Each row of a before or after table is a point. One or more steps were done to the points. Then noise was added and the rows were shuffled. The steps act on how far a point lies along the listed directions, d1 being the first. Write out the steps. A step turns or swaps two directions, mirrors them in a line or flattens them onto one, adds a multiple of one to another, or multiplies one. Angles are multiples of 10 degrees, from the lower direction toward the higher: turns from -170 to 170, lines from 10 to 170 but not 90. Use the fewest steps. Two steps may share a direction if one is a turn and the other turns, adds or multiplies; they go together, in the order done. Otherwise the lowest direction goes first.

Directions:
(1): [2.58 2.33 0.14]
(2): [-0.95  1.24 -3.11]
(3): [-2.13  2.27  1.55]
Before, 8 rows:
[[ 0.13  0.23  0.01]
 [ 0.05 -0.69 -0.53]
 [-1.04  0.09  0.50]
 [ 0.55  0.12 -0.16]
 [ 0.77 -0.04  0.15]
 [ 0.15  0.00 -0.05]
 [-0.07 -0.27  0.24]
 [ 0.69  0.33 -0.41]]
After:
[[ 0.17  0.17 -0.09]
 [ 0.09  0.56  0.07]
 [ 0.44  0.23  1.12]
 [ 0.04  1.08 -0.60]
 [ 0.06 -0.44  0.78]
 [ 0.01  0.14  0.00]
 [ 0.12 -1.21 -0.04]
 [-0.92  0.37 -0.25]]
Steps: multiply d2 by 3; multiply d3 by -1

Directions:
(1): [ 0.04  2.76  1.65 -2.41]
(2): [ 1.30 -2.43  2.81 -0.83]
Before:
[[ 0.00  0.07  0.15 -0.60]
 [ 0.07  0.10  0.16  0.08]
 [-0.21  0.28 -0.49  0.15]
 [ 0.38 -0.99  0.97 -0.38]
 [ 0.22 -0.73 -0.31  0.29]
 [-0.14  0.45 -0.62 -0.06]
 [-0.11  0.67  0.11 -0.47]
 [ 0.22 -0.21 -0.47  0.82]
 [-0.03 -0.67 -0.04  0.35]
 [ 0.21  0.51  0.22 -0.25]]
After, 10 rows:
[[ 0.03  0.14  0.13  0.07]
 [-0.15 -0.10 -0.53  0.32]
 [ 0.43 -0.55 -0.06  0.69]
 [ 0.06  0.61 -0.08 -0.08]
 [ 0.10 -0.66  0.36  0.09]
 [ 0.36 -0.79  0.14  0.00]
 [-0.12  0.05 -0.75  0.22]
 [ 0.26 -0.13  1.15 -0.88]
 [-0.25  0.73 -0.34 -0.18]
 [-0.12  0.30 -0.08 -0.55]]
Steps: turn d1 and d2 by -40 degrees

Directions:
(1): [-0.82  2.00 -1.23  1.92 -2.14  3.37  1.42 -2.12]
(2): [ 2.76  3.86  1.73  1.96 -0.08 -1.29 -0.44  1.07]
(3): [ 0.65 -0.14  3.07 -0.76  3.12  3.37  0.85 -0.08]
Before (9 x 8):
[[-0.13  0.32 -0.36  0.36 -0.89 -0.32 -0.09 -0.34]
 [-0.26 -0.27 -0.72 -0.03 -0.62 -0.79 -0.12 -0.05]
 [ 0.04 -0.07 -0.26  0.25 -0.19 -0.37 -0.22  0.58]
 [ 0.34  0.39  0.74  0.06  0.78 -0.60 -0.29  0.58]
 [ 0.95  0.91  0.13  0.67 -0.56 -1.49 -0.31  0.49]
 [-0.49  0.05 -0.75  0.45 -0.66 -0.68 -0.07 -0.16]
 [-0.45 -0.08 -0.55  0.09 -0.51  0.06  0.16 -0.09]
 [ 0.80  1.46  0.02  0.54 -0.44 -0.45  0.04  0.13]
 [ 0.40  1.15  0.07  0.74 -0.22  0.10  0.09 -0.12]]
After, 9 rows:
[[ 0.14  0.22 -0.06  0.09 -0.17 -0.70 -0.15  0.44]
 [-0.55  0.14 -1.10  0.66 -1.42  0.44  0.45 -0.84]
 [-0.87 -0.23 -0.26  0.04  0.07  0.98  0.33 -0.50]
 [-0.22  0.20 -0.52  0.45 -0.51 -1.03 -0.22  0.08]
 [ 0.11  0.44 -0.17  0.36 -0.74 -0.64 -0.22 -0.13]
 [-0.28 -0.23 -0.52  0.24 -0.37  0.04 -0.05  0.30]
 [ 0.00  1.05 -0.64  0.52 -0.89  0.58  0.46 -0.57]
 [ 0.14  1.02 -0.13  0.75 -0.37  0.44  0.22 -0.35]
 [-0.13 -0.19 -0.63 -0.03 -0.57 -0.95 -0.17  0.07]]
Steps: swap d1 and d2

Directions:
(1): [ 0.16 -2.84  2.03  2.23 -0.59  1.85  2.14 -2.17  2.47]
(2): [-2.28 -1.65  1.57 -1.37  2.63  1.11 -0.94 -2.24 -3.16]
(3): [-1.47  0.74  0.49  0.42 -1.13 -4.67  1.55 -2.75 -0.37]
Before, 9 rows:
[[-0.31 -0.36  0.85  0.47  0.04 -0.35  0.49 -0.82  0.17]
 [-0.40  0.64 -0.63 -0.66  0.14 -0.51 -0.31  0.09 -1.07]
 [ 0.50  0.08 -0.20  0.13 -0.27  0.39 -0.23  0.54 -0.10]
 [ 0.41  0.11  0.01 -0.18  0.36  0.88 -0.46  0.47  0.22]
 [ 0.01 -0.08  0.18  0.05  0.14  0.15  0.14  0.14 -0.36]
 [-0.30  0.26 -0.17 -0.31  0.28 -0.56  0.06 -0.10 -0.32]
 [-0.39 -0.82  0.77 -0.35  0.71  0.96 -0.63 -0.68 -0.43]
 [ 0.21 -0.38 -0.04  0.43  0.09  0.44  0.74 -0.52  0.86]
 [-0.34 -0.41  0.27 -0.27  0.06 -0.26 -0.21 -0.79 -0.21]]
After (9 x 9):
[[ 0.03 -0.41  0.17  0.14  0.22  0.45  0.35 -0.10  0.36]
 [ 0.05  0.09  0.04  0.24 -0.41 -0.56  0.15 -0.27 -0.26]
 [-0.16 -0.77  0.33  0.53 -0.22  0.55  0.77 -0.83  0.35]
 [-0.03  0.03  0.14  0.11  0.00 -0.13  0.24  0.09 -0.32]
 [-0.19  0.47  0.13 -0.09 -0.03 -0.98  0.06 -0.55 -0.01]
 [ 0.16  0.69 -0.84 -0.55  0.47 -0.04 -0.22  0.46 -0.24]
 [-0.29  0.23  0.13 -0.56  0.19 -0.50 -0.65 -0.32 -0.50]
 [ 0.27  0.24  0.04 -0.26  0.49  0.67 -0.61  0.80 -0.27]
 [ 0.09 -0.30 -0.02 -0.35  0.07  0.46 -0.51  0.00  0.00]]
Steps: turn d1 and d3 by -160 degrees; multiply d2 by 0.4
